Each point is reached from the start by the listed moves, each made 0, 1 or 2 times, or once backwards (-1), plus a little noise. Say if it took an odd or an even number of moves. Then give how often each move was made.

Moves:
(1): [14  3 -4  7 -9]
(2): [ -1   7 -56  -5 -17]
(3): [-11 -10  11  13 -12]
Start: [  2  -4  -3  -2 -12]
Points:
[  15   12 -119   -5  -54] -> odd (1, 2, 0)
[  -3   15 -121  -30  -28] -> even (-1, 2, -1)
[-15  -2 -53 -12 -21] -> even (-1, 1, 0)

Moves:
(1): [ 13   3   7   9 -22 -14 -15  48]
(2): [ -6  19  -7   7  16 -35 -17 -17]
(3): [-27  15  24  13 -34  19 -31  -7]
(4): [ 10 -29  -2   4 -21 -12  12  -7]
(5): [ -8   9  19   5 -19   2  22   8]
(6): [  8  -1 -33  22   7   1  11   2]
(7): [ 29  27 -20 -18 -26 -10 -11  -1]
(8): [-26  -9 -10 -18  -5   3   6   7]
Start: [  2  14 -15   1   2  -2  10   2]
Points:
[  29   42 -104   31   38  -65   11  107] -> even (2, 1, -1, -1, 0, 2, 0, 1)
[ -8  82 -43 -40  28 -30  66 -24] -> even (-1, 1, -1, -1, 2, 0, 1, 1)
[-19  14 -33 -93  -4 -10  66 -20] -> odd (-1, 0, -1, 0, 1, -1, 1, 2)
[   6  109  -33  -45  -69  -85 -121    5] -> odd (1, 2, 1, 0, -1, -1, 2, 1)
[ 37   8 -96  11  80 -54  11 -13] -> even (0, 1, -1, 0, -1, 1, 0, 0)

Moves:
(1): [  0   4   5   1  -6  -8   6 -10   4 -13   3  -1]
(2): [  9  -5  13  -3 -18   3  15 -20   7   1   1   4]
(3): [ -4   3  21 -11  -2  11 -12  11  -5  15  -3  21]
(4): [ -1   0  -3 -10   2 -12  -5   9  -7  17  -8   8]
(5): [  7  -5  12 -10  15   3 -16   1 -10   2   6  -6]
(6): [  2  19   4  17  -8   4   1  -5 -33  14  10   7]
(7): [  7 -18  10  -9 -14  -6  -1  10   7  -2  -9   7]
(8): [ 9 11 -4 -7  5  6 -2  2  9 -6  3 -1]
(9): [ -4  -1 -13 -10  -8   4  -3  -3  10  -7   1   3]
(10): [  2  -3   7   1   5  12  -9 -10   6  -7 -10  -5]
(11): [ -7  -4  -5 -20  -5 -14  11  26  -8  -5 -10   0]
(12): [ -5   9 -19  -2  21   6  10   6  -7 -17  12   8]
Start: [ -6   8  -3  11   8   5  13 -16   2  -7  -1  12]
Points:
[ 31 -52  14 -61  -3 -53  24  27  27  -9 -46  11] -> odd (0, 1, -1, 2, 1, -1, 2, 1, -1, 0, 1, 0)
[-34 -17 -57 -24  -1 -41  28  -4  41 -74 -14 -15] -> odd (2, -1, -1, 0, 0, -1, 0, -1, 2, 0, 1, 0)
[ 29 -11  72 -43  15  52 -23 -30  27  31  16  51] -> odd (-1, 2, 2, 0, 2, -1, 0, 1, 0, -1, -1, 0)
[  0 -11  85  -4 -32  16  -7 -52  13  17 -22  66] -> even (2, 1, 2, 1, 0, 0, 1, -1, 0, 1, -1, 0)
[  -4  -46   -4 -121   52   -1  -42  106    8  -24  -45   39] -> odd (-1, -1, 1, 1, 2, -1, 2, 1, 1, 1, 2, 1)

Moves:
(1): [  0   0   0  -4   5   6  -4   3 -15  20   6  -1   0   2  12   6   7  -7
  -7   4   1  -2   4]
(2): [  4   2  -4  10   2 -10 -15   5   0  12 -14  -5   4   1   8   1  10  -4
   4  -2  -1  -3  -8]
(3): [ 1 -4  1  9 -3  0 -2  5  6 -1 -4  5 -5  9  3 -6  9 -3 -1 -8  1 -2  2]
(4): [  4  -2  13  -1  -4   6  -1  -5   0  14  -1  -4   7  -2   6   7   7  -9
   1  -5 -12  -3  14]
(5): [ -9   0  10  -4   6   1   6   4   5  -7   0 -12   9 -13  -4  -1  21  -4
  -7   3  -9   3  -2]
(6): [  8 -15   8  -5  -2  -1 -21   2   1 -12 -15   7  -1  -4   1   5   6  25
 -12  -7   0 -20  -2]
(7): [ -5 -10 -17 -10  -8   4  18   0  -2   8 -12   9   3   1  13  -5 -10   4
  -8   3  -6  -1  -8]
(8): [ -7  -4   8 -23   2  -1   1   1  -2   6   0  23  -3   6  -9  -4  24 -19
   3  -8 -16   3  -9]
(9): [ 17  -3   4  -3  -8   0   3  -9  -9 -19  -5  -5   5  -8 -12   0   5   1
 -12  -8   7   5  11]
(10): [  8  -7  -6  -1  -2   7  -5   9  -7   3   1 -13   7  -2  14   4   0  -2
   0   3   0  -2  -5]
(11): [ -4  10  31  -5  -1  -7  -8   4  -6   5   1 -10   0  13   0  -6 -20  -7
   4  -7   2  10  16]
(12): [ -6  12  -8   7  -2  22  -1 -19   5 -10 -10  -8  -6  21   0  -4   5 -11
 -10  -3   7   3   2]
(13): [ -2  -1  -5  -7  13  10   5 -16   3   6  -4   6   3  -8   5  -8   1  11
   0  -2   4   1  -2]
(14): [  3  -7  -7 -11 -16  -1   1  -5   3  -1   3  -4   8  12  12   8   8   6
   5  -2  -3  -2   4]
(15): [11 -2 -4 -3 -4 -7 -2 -3 -7  2  5 -7  1  1 -6 -3  1 10  5 10 -3 -5  7]
(16): [ 10   9   9   0  22   0  -4   0  -2   4 -10   6  -1  -4  -6  24   1   2
   9  -4   5 -14  -2]
(17): [  2   5  -4 -15   6 -11  -4  -4  -6  -1   7   6  -3   6   7 -17  -3  -4
  -3  17  -2   3   2]
(18): [  3  12 -12  -7   7  16 -11   6  -6  -4 -18  -3   2   3   1   2   6  -2
  10   0  -5  11  14]
(19): [ 15  10   2  14 -21   2  15   6  -5  -7   2   1  18   6  -1  11   4   1
   1  14  -1   6 -16]
(20): [-10   0  17   4 -14   3  -2   6   9  16 -13 -12 -21 -10   5  -5   4  -6
   3   0  10  -3  -6]
Start: [ 19   9 -15  -9  20  -2  -8 -15  10 -20   4   8   9  18  -7  -4 -18 -16
  -6  10   1  15  -4]
Points:
[  40  -20  -87 -121   21   25   17 -120  -22  -22    7   13   48   67
   26  -44   36  -47  -35   -2  -22   30   -2] -> odd (0, 1, -1, 0, 0, -1, 1, 2, 2, 2, 0, 2, 2, 2, 1, 0, 1, -1, -1, -1)
[ 59 -14 116 -41 -72 -65 -41  42   2  41 -25 -30  25  35  21  39  32 -74
  39 -26 -26   1 -31] -> even (-1, 2, 0, 1, 0, 0, 0, 2, 1, 2, 2, -1, -1, 2, 0, 1, 0, -1, 1, 2)
[ -1  19  19 -79  56  32  15 -40  14  13 -15  54  42  52   5  13  17 -35
  14 -19 -68  21  46] -> odd (0, -1, 1, 2, 1, 0, 1, 1, -1, -1, 1, 0, 1, 1, 0, 1, 0, 1, 0, -1)

Moves:
(1): [  2 -12   5   2  12   9   8  -4   1  -7  -1  -3  -2   3  -4  -2   8  -2
  -8   2 -16 -11   6   6  -4   1]
(2): [ 13  -1   8 -11   0   4 -11   3   5  -7  -5  10 -18  15   1 -10  -1  -4
  -1   3 -11  -3  11  -3  15   6]
(3): [ -3  -1 -10  -6  -3  10 -14  -1  -5   3   6   2  -8  -2  12   2  18   9
  -1  -4  14  -8   5  -3   7  18]
(4): [ -1  -1  13   1   1   0   5   0   5  -8  -1  10  12 -13  -1  -3   1   3
  -2  33   3   8  -4 -10  -9 -10]
(5): [ -2   1  -5   5  10  -7  -1  -3   8   3  -7   6   4 -11  -9  10  -2  -3
   0   5  -7 -19   7   8  -2  -1]
(6): [ -5  -5  -3   8  -3 -14  -8   0   8   5  -4 -10   9  -1   8   0  -7   4
   8   7   5  -4   4   1   3   2]
(7): [ -6   8   6   2   2   0  -2   8   2   1   1  -9  -4  -8  -5  -1   4  -4
  -4   0   6 -12  -2   0   0   6]
(8): [  7  -2  -1   1   7   5  -3  -6   9   0   1   2   9   4 -10   0  -8 -10
  -5   5  -8  -7  -4   3   0  -6]
(9): [ -3  -2   8   6   4  -3   1   4  -2   1  11 -14   0  -5  14 -12   1  -1
  11  -2   5  18  -2   5  -7  -6]
(10): [ -6   8   2  -5  -4   5  -9  -3   9   7  -4  -1  -4  -9  15   6  -2   4
   1 -12  -4  -3   8  12   4   7]
(11): [  4  -4   2  -4  -4  -8  -8  -4   9   4  15   4  11 -11   4  -1   4   1
 -10  -2  -3  16   2   6  -5   9]
(12): [  4  -1  -3  -8   6  -1   4  -3   5   2   8  -5   1  -6  10  -2   1   5
  -2   0   3  16   6  -2 -11   1]
(13): [-3  4  0 -7 -2  2 -3 -7 -4 10  3  1  3 -1 -9 -2 -3  6 -1 10 11  3  2 15
 -2  4]
(14): [-4  5  4 -7  0  4  1 16 -7  2 -3 -3 -7 -1  8 -3 -8 -3 -5 -3 -6 -1  4 -6
  9 -4]
(15): [-22   0   3  12   0   1   4  12   2 -17   3 -14  -3  -8   8  -8 -13   3
  -6 -13 -14  15  21  -2  -7 -13]
(16): [ -8  10  11 -15  -3 -11  -8  -6  -2  -8  -6 -15   9  -8   2  -2 -11 -14
   2  11  12   9  -2  -2   5  -3]
(17): [ -3  -2  -5  -9   6  14  -9   7  -5   4  15 -10  10   4  16   1   7  20
   4 -10  -5  18   7   0 -12   9]
(18): [-11 -10   0  -6  -8 -14  -1   4   8  12   8  11   5   5 -12   9   2  10
  12   1  24  -9 -13   9  11   2]
(19): [ -6   2   0  -3  12  -3   6   5  -3  -7  12  -1   1  11   8 -13   5  -9
  -5   2   2  -8   9  -4 -10  16]
(20): [  1  14   4  -9   7  -3   1  -4   1   1 -12  -5   7  -2   2  -2  -3  -6
   8   9   7   2   1  -2  12   3]
(21): [ -6   3  19   6  11   3   0  13   0   4  -6 -11 -12   7   2 -10  -3  -9
  -6   3  -9   1   8 -19  -5 -22]
(22): [ 16  -4  20  10  -7   5 -10  11 -10 -12  -5   2   7   1  -3  -2  10  18
 -11  11  10  13 -18  -4   0 -19]
(23): [ -8  15 -18  -7   2 -16 -15 -15  14  10   1   1  -3   3  10   5 -18   9
  -5  -1   1  -4  -9  -3  10   3]
(24): [ -7   1  12   5  10   6   2  -1  -8  -8   2  -4   3  -1 -10  -1  -3  -4
  -4   8   4 -17   8  -5   1  19]
Start: [  2   3  -3 -11  12 -11   0  -5  -7  -1 -14   2 -14   6   6   1   7  -6
   4  -3   1  -5  15   0   7  -7]
Points:
[-66  61  64 -12  52   4   0  54   3 -81 -50 -91  35 -71  97 -23 -21  17
  -2  35 -41  37  90 -18 -22 -18] -> odd (1, 0, -1, 2, 1, 1, 2, -1, 0, 2, -1, 0, -1, 1, 2, 1, 2, -1, 1, 2, -1, 1, 0, 0)
[ -18   15  121   18    0  -61    5   23  -12 -116 -104  -53   34  -47
   28  -39  -64   -8   21  116   15   64   22  -41   57 -104] -> odd (1, 1, -1, 2, 0, 2, -1, -1, 1, 0, -1, 0, -1, 1, 2, 2, -1, 0, -1, 2, -1, 2, 0, 1)
[ 40  37  -1 -65  36  40 -35 -90  23  44 -11  15  49 -21  26   3  16  22
 -20  76   1  75 -19  12 -16 -30] -> even (1, -1, 1, 2, -1, -1, -1, 2, 0, 1, 1, 0, 2, -1, -1, 0, 1, -1, -1, 2, 1, 0, 1, -1)
[-39 -53 -32   3  42  -6 -24   6 -13 -60  35 -39  16  33  49 -23  39  -1
 -14  -5 -13 -53  61  -4 -12  63] -> odd (2, 0, 2, 0, 0, 2, 0, 1, 0, -1, 0, -1, -1, 0, 1, 1, 1, 0, 2, -1, -1, 0, 0, 0)
[-56  -8   0 -12  56 -57  -4  -9  70  61  37  41  82  -1 -30   3   2 -13
   3  79  31 -45  27  -4 -36  15] -> even (-1, -1, 0, 2, 1, 1, 0, 2, -1, 0, 2, -1, 1, -1, 0, -1, 1, 2, 2, 1, 2, -1, 0, 0)
